Rows are points. The window is the flat piece filled in between its corners: a triangle in 3 columns, a solid with four corners in 4, and so on. A path goes straight from each point to the next, and from the last back to the first. List the points from which the path goes on through the window.
In the rows, 128 means zero.

Window, 3 rows:
[[117  69  70]
 [115 162 144]
 [149 154 139]]
Path:
(1): [116 104  55]
(2): [121  57  95]
(3): [119 121 140]
(4): [124 182  96]
(5): [149 205 139]
(6): [133 142 195]
(7): [150 155 159]
(8): [140 191 123]
(9): [131 190 106]
(10): [111 148 152]
(11): [108 107 120]
(12): [115 156  94]
Through the window after points: 1, 3, 9

Window:
[[105 136 135 125 113 101]
 [107 120  39  38 161 107]
 [105  70  86 126 140 102]
 [ 85 134 166  97 187 121]
 [175 138 115 166 115 219]
 [135  76 107  88 118  91]]
Path:
(1): [ 96  88 120  89 134 125]
(2): [ 87  94  80 109  78 157]
(3): [160 117  87 126 138 110]
(4): [151 125 135 162 155  82]
(5): [ 89  97 140 103  97 162]
(6): [ 77 111 119  72 112 132]
(7): [148 148  94 130 172  87]
(8): [150 135  97 126 161  95]
(9): [ 63  86 116 104 127 127]
(10): [ 88 107  72  46 146 123]
(11): [128 133  70  78 173 100]
(12): [136 112 113 127 160  83]
Through the window after points: 6, 10, 12

Window (8 x 8):
[[122 145 152 144  87 172 148 161]
 [135  31 172  74 126 119 127  58]
 [132  93 103 108 117 148 108 136]
 [197 115 141  81 172 111 116  84]
 [161  92 126 140 204 111 120 103]
 [167  91 150 139 135 172  95 134]
 [112 164 182 157  78  67  46 222]
 [186  90 118 138 113 165 172 164]]
Path:
(1): [129 115 175 110 147 110  91 168]
(2): [143 111 148 147 112 103  92 139]
(3): [139  96 141 148 105 142 112 117]
(4): [134  96 153  81 142 174 144 201]
(5): [142 108 155  89 148  99 118 172]
(6): [152 129 146 160  67  95  98  88]
(7): [169 107 114 158  88 145 135  98]
(8): [167  91 146 114 174 134 141 190]
Through the window after points: 1, 7

Window, 9 rows:
[[ 87  95  55 144 158  92 118 162 162]
 [ 93  63 104  94 139 155 146 191 100]
 [162 120  31 151 147 112 133 150 158]
 [131 138 152 120  71  87 106 131  94]
 [155  71 160 196  97 150 161 214  78]
 [133 164 141 125  99  46 152 208 101]
 [190  42 195 178 144 155 165 143 116]
 [ 78 141 104 112  85  99 178 176 124]
 [134 101 130 132 144 161 109 153 165]]
Path:
(1): [115  79 122 100  62 115 128 187 154]
(2): [123  52 124  92  72 111 138 213 146]
(3): [114 102 111 147 150 144 141 168 108]
(4): [109 156 108 152 177 151 168 133 111]
(5): [140  72 122  97  82  91 106 168 169]
(6): [137  82 133 118  86 104 146 177 121]
(7): [125 180 128 142 140 131 147 175  86]
(8): [108 126 109 138 155 141 146 162  98]
(9): [139  50  95 103  83 103 119 182 150]
(10): [148  72 111 138 110 126 135 167 150]
(11): [134 114 103 156 157 145 135 138  99]
(12): [137 122 130 173 162 150 151 181  88]
(13): [162  58  96 151 102 121 146 174 163]
(14): [147  92  83 133 110 106 113 164 153]
(15): [134 112  92 150 157 137 153 158 124]
(16): [105 132 110 142 175 123 174 181  69]
Through the window after points: 2, 8, 14, 16

Window, 11 rows:
[[171 125 106 124 112  55 136 127 168  87 145]
 [165 124 143 172 129 178 145 128 113 130 149]
 [115 162  78  81  41 166 184  73 169  93  66]
 [141  66 193  63 106  78 126 141  47 146  54]
 [ 87 155  37  90  60 121  82 106 141 150 165]
 [105  52 123 119 173 140 172 116 192 247 152]
 [ 63 111 108 164 155 106 151 106 115  86  42]
 [ 99  97 126 144  84 128  70 145 144 110 122]
 [176 125 152 114 132  64  89  70 115 163 105]
 [108 199 124 125 132 149 101 120 130 102 107]
 [137  97 106  89 140 166 113 111 124 144  96]]
Path:
(1): [180 149  78 119 110 124 125 141 150 184  57]
(2): [155 142 118 119  97 136 132 149 104 160  78]
(3): [113  73 165  92 121 117 135  86 110  98 120]
(4): [ 91  97 171  67 117  99 124  81  92  90 136]
(5): [165  90 121 149 133 138 146 163 126 205  65]
(6): [160 125  78 132  96  91 133 146 126 182  59]
(7): [112 116 142  93 153 141 130  69 127 122 142]
(8): [126  96 156  94 114  94 120  88 110 145 113]
(9): [160 112 129 112 126  96 116 137 110 160  76]
(10): [135 130  84 137 119 110 143 119 156 181  69]
(11): [108 114 130 102 134 132 128 100 117  95 131]
(12): [ 97 117 141  99 105 129 140  64 136 101 131]
Through the window after points: 2, 4, 8, 12

Window (14 x 14):
[[153  70 106 113 124 117 109 168 246 106  94 118  87 165]
 [206  87  82 116 156 176 120 132 201 174  65 126  62 172]
 [119 135 191 130 153  92 195  80 123 148 208 123 134 173]
 [ 98 226 118 154 114  81 105 102  64 102 127 128 142 168]
 [ 86 147 169 159 193  79 166 121 121 179 171  91 179 115]
 [195 145 148 119 126 151  76 127 244 141  83 114  55 130]
 [160 117 122 147 174 120 135 156 192 118  98 157  26 130]
 [ 50 179 156 103 139 137 117  85  98 102  93 149 127 141]
 [ 94 157 143 187  84 128 162  83 104 127 111 119 124 118]
 [103 198 134 174 123 160 126 108 119 115 138 196 169 143]
 [ 54 211 127 115  86 144 129 162 101 138 148 132 104 144]
 [105  95 196 164 154 109 110 123  81 153 192 115 135 142]
 [115 111 123 127 157  90 138  72 121 155 215 126 135  91]
 [130 191 150 108 110 136 147 143  75  83 117 132 152 108]]
Path:
(1): [117 142 137 136 161 124 131  95 118 121 162 113 131 136]
(2): [ 81 132 163 131  80  68 124 126 120 194 154 193 123  83]
(3): [116 180 162  98 128  96 123 143 147 178 132 198  84 149]
(4): [119 123 112 175 149 141 140 112 127  89 141  66 120 126]
(5): [118 159 136 143 147 140 120 112 154  90 126 100  98 157]
(6): [128 160 134 115 103  97 145 129 134 198  97 173 139  99]
(7): [131  85 165 133 126  96  90 138 182 183  73 179 135 118]
(8): [152 140  82 116 136 151 152 149 188  52 154  67  62 181]
(9): [ 85 177 120 155 128 162 121 101  85  84 144  90 113 108]
(10): [134 135 154 129 124  79 154 107 142 166 139 169 143 141]
(11): [149 141 144 115 110 115 118 127 139 156 110 148  91 109]
(12): [124 163 146 148 160 143 139 122 167  96 141 116 114 165]
Through the window after points: 1, 3, 7, 9, 11
